Each row of a before or after table is a point. The points were changed in one or more steps. Then noise was added and the rows were shuffled. The steps act on columns, c1 being the first. Write out the steps. A step turns or swaps two columns, mirrors them in a line or flattens them onto one, adds a multiple of one to another, or multiplies or shifts one. Angles are multiples of 10 degrees, from the lower column toward the higher: turns from -170 to 170, lines from 10 to 170 but not 90. Use the fewest steps. Two steps may share a column if one is a turn and the other turns, adds or multiplies; they go together, in the order done. Otherwise the lowest column goes first.

Before:
[[50, 33, 11],
[-12, 2, 43],
[-27, 10, 27],
[76, 68, -32],
[33, -25, -17],
[81, 12, -72],
[-23, 72, 30],
[18, -25, -4],
[-27, 7, -63],
[-17, -20, 9],
[11, 45, -25],
[-49, -27, -20]]
After:
[[-7, 4, 11],
[-28, -2, -24],
[13, 0, -14],
[60, 5, 11],
[-121, -3, -65],
[16, -3, 24],
[25, -3, 29],
[14, 1, -3],
[-26, -3, -71],
[57, 3, 41],
[23, -1, -36],
[-81, 1, -20]]
Steps: add 1.5 times c3 to c1; multiply c2 by 0

Before:
[[-30, 104, -133, -6, 51, 1],
[-37, -35, -17, -4, 36, 1],
[-15, 66, 1, 4, 22, -48],
[25, -27, 23, 9, 34, 10],
[-26, -37, -16, 5, 56, 8],
[-7, -20, 25, -52, 40, -1],
[22, -31, -3, -19, 15, 7],
[-36, 24, -81, 5, 6, 13],
[-14, -46, 17, -10, 21, -36],
[-18, -28, 8, 15, 40, 14],
[-27, -5, -12, -22, 39, 12],
[43, -27, 19, -26, -97, 14],
[-4, -1, -104, -9, 55, -13]]
After:
[[36, -15, -17, 12, -50, 10],
[8, -37, 15, 21, -13, -29],
[3, -33, -9, -14, -35, -23],
[13, -53, 104, -8, -11, 8],
[45, -32, -1, -4, 62, 22],
[-23, -6, 5, 17, -32, 12],
[14, -8, 79, -17, 23, -36],
[18, -69, 130, -16, 91, -24],
[-24, -27, -27, -7, -31, 14],
[5, -35, -17, 56, -24, -5],
[10, -50, 15, -8, -47, -25],
[22, -30, 16, 0, -42, -30],
[-39, 99, -13, 30, -10, 26]]
Steps: turn c1 and c6 by 130 degrees; turn c2 and c5 by 100 degrees; turn c3 and c4 by 170 degrees

Before:
[[21, -6, 26, 20, 22, 34, -38, 12, -27, 23, -8],
[-16, 56, -47, 12, -64, -4, 36, -59, -27, -25, -24],
[15, 30, 26, 14, 58, 23, 17, 9, 7, 29, -44],
[32, 41, -39, 25, -68, 15, 68, 15, -18, 6, -11],
[18, 31, 32, -5, 5, 24, -36, 13, -13, 67, -39],
[-33, -10, 92, 5, 8, 27, 56, -2, -7, 26, -45],
[23, 17, -6, -26, -34, 24, 43, -51, -77, 18, -17],
[12, 35, -38, -33, -54, -4, 47, 3, -10, -32, -23],
[-44, 16, 54, -17, 32, 64, 30, -28, 22, 36, -6]]
After:
[[47, -9, -4, -22, 17, 85, -50, 13, -8, -31, -3],
[-65, -8, 62, -32, 2, 78, 103, -4, -21, -16, 33],
[-30, 55, -78, -23, -64, 43, 48, -61, 34, -17, 9],
[47, 15, -38, 7, -39, 75, 88, -51, 10, -77, 28],
[-91, 16, 23, 9, 31, 115, 53, -27, -41, 4, 14],
[68, 41, -65, -26, -64, 66, 57, 12, 3, -24, -7],
[39, 33, 0, -20, 8, 75, 13, 10, -63, -32, 34],
[24, 34, -66, 6, -52, 48, 106, 2, 33, 5, 39],
[27, 28, -5, -39, 58, 73, 54, 9, -31, -5, 30]]
Steps: multiply c1 by 2; shift c3 by -30; turn c4 and c11 by -140 degrees; add 1.5 times c11 to c7; shift c6 by 50; turn c9 and c10 by 110 degrees

Before:
[[69, -80, -6, 39, 1, -20, -70, -46, -64, 18, 30, 3, 9, 20],
[52, 31, -13, -4, -17, 41, 14, 29, 46, 25, -15, -6, 49, -27],
[28, 2, -60, 20, -53, 34, 51, 42, 43, 19, -57, 33, -26, -30],
[34, 31, -71, -22, -38, 34, 14, -46, 29, 9, -2, 15, 47, -41],
[26, 11, -33, -16, -53, 20, -12, 15, 17, 2, 28, 79, 5, -12],
[-29, 31, -8, 86, 20, 17, -55, -21, -58, -37, 13, -15, 1, 50],
[-3, 45, 24, 88, -46, 4, -53, -30, -10, -65, -26, -49, -18, 67],
[16, -15, -32, 21, -38, 35, 42, -4, 17, 8, -1, 47, 60, 35],
[87, -7, -70, -59, 2, -10, -66, -2, -10, 15, -33, -23, 9, 29],
[-19, 18, -23, 99, -16, -28, -45, -10, 22, -22, 24, -26, -14, 57]]
After:
[[8, 34, 78, -21, -44, 5, 0, -52, -1, 7, -11, 22, 53, 38],
[3, -19, 38, 28, -34, 15, -16, -1, -7, 7, -2, 60, 58, -41],
[8, 27, 35, -1, -23, -11, 8, 35, -33, 24, -24, 0, 50, 30],
[-7, 29, 31, 99, -22, -54, -13, -14, -9, -27, 29, -48, -22, -61],
[-5, -86, -22, 36, 9, 51, -49, -39, 65, 10, 2, -49, 7, -20],
[-7, 36, -11, 82, 20, 75, -25, -26, 55, -39, 21, -50, -1, -43],
[15, -6, 70, -60, 3, 5, -27, -5, 39, 15, -56, -68, 12, -37],
[6, 44, -28, 82, -43, 9, 13, -35, -3, -67, -19, -71, -19, -68],
[16, 7, 73, 22, -54, -11, 15, 48, -28, 17, -61, 64, -17, 35],
[-7, 23, 38, -23, -58, 0, -63, 10, -5, 6, 22, 46, 7, 11]]
Steps: flatten c1 and c11 onto the line at 110 degrees; add -1 times c9 to c6; turn c3 and c9 by -160 degrees; turn c7 and c12 by 50 degrees; multiply c14 by -1

Before:
[[-24, -92, -24, -23, -28, 42, 7, -17, 8, 49, -30, -12, 20, 4, -28, -11, 14, -35, 53, 57],
[4, 5, 53, 3, -2, -23, -64, 54, -27, 41, -34, 7, -76, 6, -30, -21, -1, -58, 13, 60],
[-68, 23, -25, 81, -2, -16, -2, -7, 11, -48, -60, 34, -18, -23, -17, 28, 5, -73, 28, 56],
[-8, -43, -17, 77, -20, 40, -22, -17, -26, 33, -29, 31, 9, -23, 40, -25, 33, -94, 48, 6],
[0, -35, -31, 74, 92, -3, 46, -38, 33, -28, -55, 60, 76, -6, 21, -21, -35, 38, 13, -13],
[-19, 17, -39, -21, 74, 7, -9, -26, 4, 84, 9, -26, -23, -5, 0, 42, -43, -60, 3, -2],
[-60, 43, 16, -68, 9, -19, -26, -16, -31, 1, -60, -46, 28, 39, 27, -64, -35, -25, 0, -30],
[49, -8, -1, 16, -42, 35, -58, -13, 43, -30, -34, 60, -1, -40, -5, 49, -51, -8, 46, 41],
[-60, 12, 24, -2, -26, -26, 38, 32, 38, 0, 52, -15, 4, -29, 16, 11, -2, 14, -8, 5],
[-21, -18, 11, 25, 12, 30, 5, 16, 11, 31, -29, 0, -16, -8, -17, -50, 5, -20, -87, -51],
[-22, 74, 8, 10, -9, -40, 0, -12, -32, 17, -34, 3, -15, 7, -21, -54, 20, -23, -29, -31],
[7, 73, -22, 15, -67, 50, -79, 5, -31, 43, 18, -24, 32, 85, -10, -36, -22, -34, 42, 110],
[-80, -10, -31, -49, -26, 50, -56, -38, -51, 3, -11, -29, 69, -22, 7, -7, 13, 7, 20, -17]]
After:
[[-82, -11, -1, -47, -29, 50, -56, -51, -51, 71, 11, 24, 2, -21, 8, -10, 15, -5, 22, -18],
[-10, -43, -32, 79, -20, 37, 10, -22, -28, 10, 27, 40, 33, -21, 39, -25, 32, -91, 47, 7],
[8, 74, -13, 15, -67, 53, -70, 7, -29, 31, -18, 44, 44, 86, -12, -35, -24, -36, 43, 110],
[-20, 17, -23, -21, 72, 7, -25, -34, 5, -23, -9, -11, 83, -4, 0, 43, -42, -65, 3, -1],
[-19, -15, -6, 24, 12, 30, 5, 19, 11, -16, 29, -5, 31, -9, -17, -48, 8, -14, -88, -51],
[-69, 24, -28, 82, -3, -18, 26, -9, 11, -17, 60, 22, -51, -24, -16, 28, 5, -71, 26, 56],
[4, 5, -11, 4, -2, -24, -34, 71, -26, -74, 37, 53, 41, 5, -30, -22, -1, -35, 12, 59],
[-59, 42, -6, -68, 9, -20, -52, -23, -33, 28, 59, -9, 1, 38, 29, -64, -36, -15, 1, -29],
[-22, -92, -14, -22, -27, 41, -5, -21, 10, 20, 32, -11, 50, 6, -30, -10, 14, -40, 53, 58],
[1, -35, 7, 74, 92, -2, 76, -50, 31, 74, 55, 7, -30, -8, 22, -20, -34, 23, 12, -14],
[49, -8, -3, 15, -41, 35, 6, -17, 43, -1, 34, 82, -28, -40, -5, 48, -51, -6, 44, 41],
[-21, 73, -5, 10, -11, -39, 3, -15, -33, -14, 37, 2, 17, 8, -20, -54, 21, -19, -28, -30],
[-62, 12, 6, -3, -28, -26, 13, 41, 39, 4, -51, -38, 2, -28, 19, 10, -2, 20, -8, 3]]
Steps: flatten c3 and c18 onto the line at 70 degrees; turn c7 and c12 by -50 degrees; multiply c8 by 1.3; swap c10 and c13; multiply c11 by -1

Before:
[[-17, -25, 46, 41, -25, -54, 13, 7, -16, -6, 82, 5, 5, -65, -11, 12, 6, 18, -16, 7, -57, 14, 31, -4, 30, -32, 10, 7, -14, -7, -23, -16, 15, 26, 110, -6, 59, -5, 35, 6, -22, -26, -10, 62, 32, 0, 3, -18],
[-20, 25, 11, -4, 31, -19, -45, -27, 4, 1, 20, 35, 16, -41, -32, 26, -25, -20, -1, -17, -31, -32, 12, -3, 43, -31, 23, -20, -37, 19, -8, 50, -24, 56, 37, 45, -4, -6, -32, 0, -30, -22, 26, 43, 16, -10, 2, -16],
[-8, -41, 21, 6, 6, 26, -44, -23, -54, 42, -2, 6, 72, -29, -20, 8, 64, 42, -14, 41, 19, -54, -23, 20, 45, -34, -15, 28, 26, 35, -16, -35, 35, 16, 24, 4, -90, -8, 33, 15, -7, -77, -1, 49, -38, -5, -40, 64],
[100, -25, 21, 39, -48, 8, 13, 25, -12, 69, -37, 27, 61, -24, -84, -51, 35, -38, -61, -10, -72, -26, -38, -6, 49, -43, -31, -21, -7, -49, -28, -26, -62, -60, -20, 31, 11, 11, -6, -2, -13, -16, 50, 49, -37, 9, 28, 14],
[4, 65, -22, -31, -44, -14, 69, -39, -10, 51, 66, -7, -57, -26, -36, 4, 27, -10, -50, 32, 4, 24, -39, 2, -10, -19, 24, -30, -59, 22, -37, -11, 47, 37, 57, -19, 35, 12, 16, 4, 1, -77, 60, -30, -23, -28, 31, 20],
[-88, -12, -18, 24, -23, 15, 48, -54, -58, -24, 7, 35, 72, 11, -9, 39, -44, -6, 18, -12, -53, -10, -44, 11, 17, -22, -29, 15, -38, -21, 51, -35, 0, -31, 35, 16, -11, -27, 36, 33, -8, 6, -1, 57, 18, 89, 27, -37],
[-33, 6, 24, 33, 3, 6, 19, -61, 11, 49, -30, 40, 26, -79, 13, -10, -16, 60, -11, 44, 12, -22, -10, 31, -3, -54, -6, 51, 17, 23, -25, 87, -4, 9, -19, 27, 49, -37, 3, 29, -17, 11, 9, 8, -23, -62, -12, -63],
[56, 37, 41, 3, -13, -91, 18, 14, -53, 19, -37, 58, -2, 31, -23, 2, -25, 34, -8, -40, 30, 51, -54, -39, 1, 53, 49, -4, 28, 24, -19, 18, 56, -24, 0, -31, 21, -10, 45, -11, 24, 58, -28, -1, -8, -8, -16, -26],
[-4, 13, 29, 2, 4, -37, -11, 120, -41, 22, -6, 28, 19, -27, -58, 10, -23, 19, 39, 44, -7, -62, 43, 29, 77, -19, 16, -99, -28, 51, 80, -82, -3, 10, -17, 11, 73, -50, 51, 46, -14, -2, 28, -36, 66, 33, -64, -36],
[41, -22, 39, -21, 14, -8, 33, 36, 74, 55, -44, -34, -37, 49, 21, -27, -2, 53, 80, 24, -13, 10, -81, 8, -61, -20, 7, 52, -15, -23, -20, -11, -70, 52, 77, -9, 33, 2, -26, -56, -17, -32, -30, -5, 41, 52, -24, 5],
[-1, 21, -9, 24, 30, 32, -54, -13, -36, 3, 30, 64, 62, -44, 24, -15, 6, 47, 8, 3, 53, 14, -10, 15, 17, 1, -9, -9, 4, -23, -8, 1, 9, -45, 12, 90, 3, -31, -31, 2, -38, 31, 15, -25, 73, 43, 52, -56],
[-42, -11, 37, 10, -17, -42, 5, -34, -11, 35, 45, -22, 4, -24, 20, -25, -51, 22, -22, -7, 29, 38, -64, 42, -21, -65, 50, 75, 20, -47, -61, 35, -1, 10, -24, -19, -28, -3, -28, -9, -66, -53, 46, -45, 55, -41, 51, 45]]
After:
[[4, -12, 37, 7, -15, -43, 4, -33, -11, 37, 45, -14, -43, -75, 21, -25, 56, 22, 18, -4, 30, 38, -81, 41, 51, -65, 49, 74, 19, -47, -64, 35, -3, 12, -24, -17, -36, -3, -28, -10, -68, -15, 45, -44, -9, -42, 52, 46],
[72, -13, -18, 25, -23, 12, 48, -53, -57, -21, 7, 51, -90, 64, -9, 39, 31, -5, 8, -13, -53, -11, -34, 8, -1, -23, -30, 17, -39, -22, 54, -35, 0, -30, 34, 15, -25, -27, 34, 33, -9, 25, 0, 57, -16, 89, 27, -37],
[5, -27, 44, 42, -24, -56, 14, 6, -14, -5, 82, -3, -16, -41, -10, 13, -4, 19, 17, 7, -57, 13, 14, -3, -1, -35, 10, 7, -13, -6, -24, -18, 14, 25, 108, -6, 29, -3, 36, 6, -23, -38, -12, 63, -67, -1, 2, -17],
[19, 14, 27, 2, 5, -37, -12, 118, -42, 22, -5, 49, -6, 97, -58, 11, 9, 19, -18, 44, -7, -63, 37, 29, -17, -18, 17, -100, -28, 50, 81, -82, -2, 10, -17, 10, 11, -51, 49, 49, -12, -24, 28, -35, -124, 33, -66, -36],
[-57, 63, -21, -31, -43, -15, 67, -39, -11, 50, 68, -40, 4, -9, -36, 4, -23, -12, 35, 33, 6, 25, -72, 4, -7, -18, 23, -30, -60, 24, -37, -11, 47, 38, 56, -20, 42, 13, 18, 3, 0, -48, 59, -31, 2, -29, 31, 20],
[17, 26, 12, -5, 29, -20, -45, -26, 7, 1, 19, 35, -18, -115, -33, 27, 13, -19, 24, -16, -31, -32, -1, 0, -19, -31, 23, -20, -37, 20, -8, 48, -26, 57, 36, 46, -25, -8, -33, 1, -30, -25, 25, 43, -34, -9, 2, -13],
[-39, -23, 39, -22, 13, -9, 31, 35, 75, 55, -45, 13, 42, 66, 21, -28, 15, 54, -84, 24, -12, 11, -86, 7, 75, -20, 7, 53, -14, -24, -21, -13, -69, 54, 78, -7, 34, 2, -25, -56, -18, 12, -30, -7, -12, 52, -23, 2],
[25, 7, 23, 35, 1, 5, 18, -60, 9, 49, -30, 29, -33, -213, 15, -10, 1, 60, 30, 44, 11, -21, -2, 31, -14, -54, -5, 51, 17, 23, -25, 88, -3, 10, -18, 27, 53, -38, 3, 28, -18, 14, 9, 6, -7, -60, -10, -64],
[62, 22, -9, 25, 29, 33, -51, -15, -35, 3, 30, 56, -2, -46, 24, -14, -26, 46, 21, 2, 54, 15, 6, 17, 34, 2, -7, -8, 2, -24, -8, 2, 8, -43, 13, 90, -31, -29, -31, 0, -39, 29, 17, -26, -61, 44, 53, -59],
[-2, 38, 42, 2, -14, -93, 18, 13, -52, 18, -37, 52, 56, 5, -23, 1, 3, 34, 41, -41, 31, 51, -16, -38, -6, 53, 48, -5, 26, 25, -19, 19, 56, -22, 0, -27, 21, -11, 45, -11, 25, 79, -26, 2, -8, -7, -17, -25],
[63, -25, 24, 39, -48, 8, 12, 27, -13, 68, -36, -20, 100, 16, -83, -52, -41, -38, 61, -9, -71, -27, -41, -7, -64, -43, -31, -19, -9, -49, -29, -28, -62, -60, -22, 30, 8, 12, -5, -3, -13, 5, 51, 48, -8, 9, 29, 15],
[72, -41, 21, 5, 7, 27, -44, -25, -54, 41, 0, -20, -8, 25, -21, 7, -63, 44, 3, 39, 19, -54, -56, 19, -58, -33, -16, 28, 26, 33, -15, -34, 35, 17, 23, 5, -77, -7, 33, 16, -7, -55, -4, 51, 47, -4, -39, 65]]
Steps: swap c1 and c13; turn c12 and c17 by -160 degrees; turn c12 and c19 by -150 degrees; add -1.5 times c32 to c14; turn c23 and c42 by -30 degrees; turn c25 and c45 by -140 degrees; turn c37 and c45 by -30 degrees
